Each row of a before or after table is a point. The points were changed in one or more steps. Then noise was added and the rows were shuffled. The steps act on columns, c1 being the first. Write out the steps. A step turns or swaps two columns, mirrors them in a line or flattens them onto one, adds a multiple of one to another, or multiplies or shifts one. Angles are multiples of 10 degrees, from the lower column toward the higher: turns from -170 to 170, lines from 10 to 170 but not 90. Use the fewest steps. Two steps may share a column if one is a turn and the other turns, adds or multiplies; they go together, in the order done. Otherwise the lowest column goes first.

Before (13 x 3):
[[  8 -49 -26]
 [-66   4 -53]
 [-28  -2   7]
 [ 31  -3  50]
 [ 25 -46 -51]
 [ 46 -48  -3]
 [ 15  -5  18]
 [  0 -53 -50]
 [ -9 -73  46]
 [-45  34  -5]
 [-19 -21 -16]
 [-50  39 -56]
 [  3 -12  18]]
After, 13 rows:
[[  -3  -76   42]
 [  18   -1   14]
 [  -9   59  -43]
 [ -45  -88    5]
 [  46 -116  -13]
 [ -54   73  -51]
 [ -48    6  -68]
 [ -47  -73   27]
 [  54    1   33]
 [ -31  -80    8]
 [ -11  -36  -21]
 [  11   -7  -32]
 [  15   -9    9]]
Steps: swap c1 and c3; multiply c2 by 1.6

Before:
[[  4  15  28  21  26   3]
 [  7  -5 -40   3 -13 -39]
 [-18  44  68  58  -7  12]
 [-35 -14 -62 -30   5  66]
 [ 15 -13 -13   3  15  24]
 [  2 -42  39 -12   1   8]
 [-30   9   0 -24 -96  49]
 [-91  48  30  69 -27  -1]
 [-77  76  14 -94 -92  50]
 [ 41  17  44  59  35   8]
 [ -2  26  60  36 -23 -18]]
After (11 x 6):
[[   0  -41  -14   30  -57   53]
 [  11   -5   -6   11  -43   19]
 [  44   -2  -53   21  -40   45]
 [  -1   -2   27   34   37  -26]
 [  75   70  -36   46    8   55]
 [ -40   10  -31  -13  -33   -1]
 [   1   35   48  -66   30   21]
 [  97   46  -68 -101   65  -38]
 [  20  -12  -63   37  -14   17]
 [ -21  -15   22  -16   -1   18]
 [  24   23  -64  -58   77   11]]
Steps: turn c1 and c2 by -110 degrees; turn c3 and c5 by -140 degrees; turn c4 and c6 by 50 degrees

Before (11 x 8):
[[ 10 -49  43   4   8  27 -50  27]
 [-40 -14 -69 -18  44 -65  37 -38]
 [ -5  56  20 -44 -13  11  39  39]
 [-33  30 -70  19  17 -33 -12 -27]
 [-23  57 -89  27  80 -50  17 -39]
 [ 27 -44   9 -80 -32  20 -44  65]
 [ 72 -56 -39 -69 -88  57  35 -57]
 [ 35  47   8 -43 -15 -25 -16  39]
 [  7   8 -30   4 -30 -14  17  60]
 [-63  -6 -15 -45 -11  -5 -45  12]
 [ -5   9  33  -5 -20 -44 -26  12]]
After:
[[-14 -51  43  -8  25  32  35 -20]
 [-17  33 -71  63 -46 -12  20   5]
 [ 10 -45   5  71  67  -7 -35 -34]
 [ -3  10  34  -6  -9 -49  15 -19]
 [ 43 -59 -37  58  56 -12 -78 100]
 [  5   7 -25  12  48 -29  -5 -41]
 [-64  -7 -11  77  14 -11  -7 -10]
 [-46 -11 -69  57 -87 -17 -39  -7]
 [ 10  63 -84  56 -96  12  14 -16]
 [ 59  43   7  34  18 -28 -27 -32]
 [ 23  56  21 -22  29  -2 -59 -26]]
Steps: add 0.5 times c2 to c1; turn c4 and c7 by 130 degrees; add -1 times c3 to c4; turn c5 and c6 by 40 degrees; turn c5 and c8 by -150 degrees

Before (13 x 11):
[[  -1   51   28   10   12   17  -30   15  -44  -32   24]
 [ -41   37  -30    3  -43  -73   -3  -30   -2   48  -95]
 [ -34  -55  -11   52  -76   12   19  -23   13   20  -27]
 [  30  -34   26   -2  -23    4  -75   14  -24  -59   -2]
 [  29    0   79  -31   14   35  -21   34  -48   -3  -38]
 [  32   82   23  -23   47   82  -41  -13  -71   11  -45]
 [  -5  -23   48   63   18   -9  -82    1   12    9   -8]
 [ -41   40  -52  -53  -10  -41   49 -116   59   80  -64]
 [ -40  -26   50   31  -78  -36  -12    8   30   25   10]
 [ -70  -66   25   32   -7   -8   -2   32    6  -33  -15]
 [  62   31  -13  -18   54   31  -11   35  -48   34   -2]
 [ -37   76  -56  -30  -33  -16   -1  -30   94   60  -90]
 [  45   34    4   28   16    3   71  -42   27   -3  -49]]
After:
[[ -29  -28   79   -8  -21  -74  -22  -34  -14   46  -66]
 [  -3  -50  -13   -1  -11   17  -23   21   36  -25   45]
 [  26  -17   70  -31   -3   38  -19   38   43   -5   82]
 [  24    6   18   -5  -34    9  -71   11   32  -57   31]
 [  22  -81   51  -27    0   79    0  -13   52   20   23]
 [ -39   -6   45  -47   19  -42   27 -113  -65   79  -71]
 [ -42   18   12   26  -26  -31  -50    4  -21   27   59]
 [ -76   54   25   19   -7   -7    1   32   14  -35   23]
 [  63  -33   -2  -17   14   30   15   26   43   31  -13]
 [  48  -24   60   25   34    4   58  -46  -43  -10  -16]
 [ -40  -23   52  -35   -6  -10   -8  -28 -113   60 -108]
 [   2   21   36   66  -37  -13  -63   -2   -2    4   60]
 [ -34   45   13   58   -5   10  -16  -18    6   18  -21]]
Steps: multiply c2 by 0.7; turn c2 and c9 by -160 degrees; multiply c3 by 1.3; turn c3 and c11 by 70 degrees; flatten c5 and c7 onto the line at 60 degrees
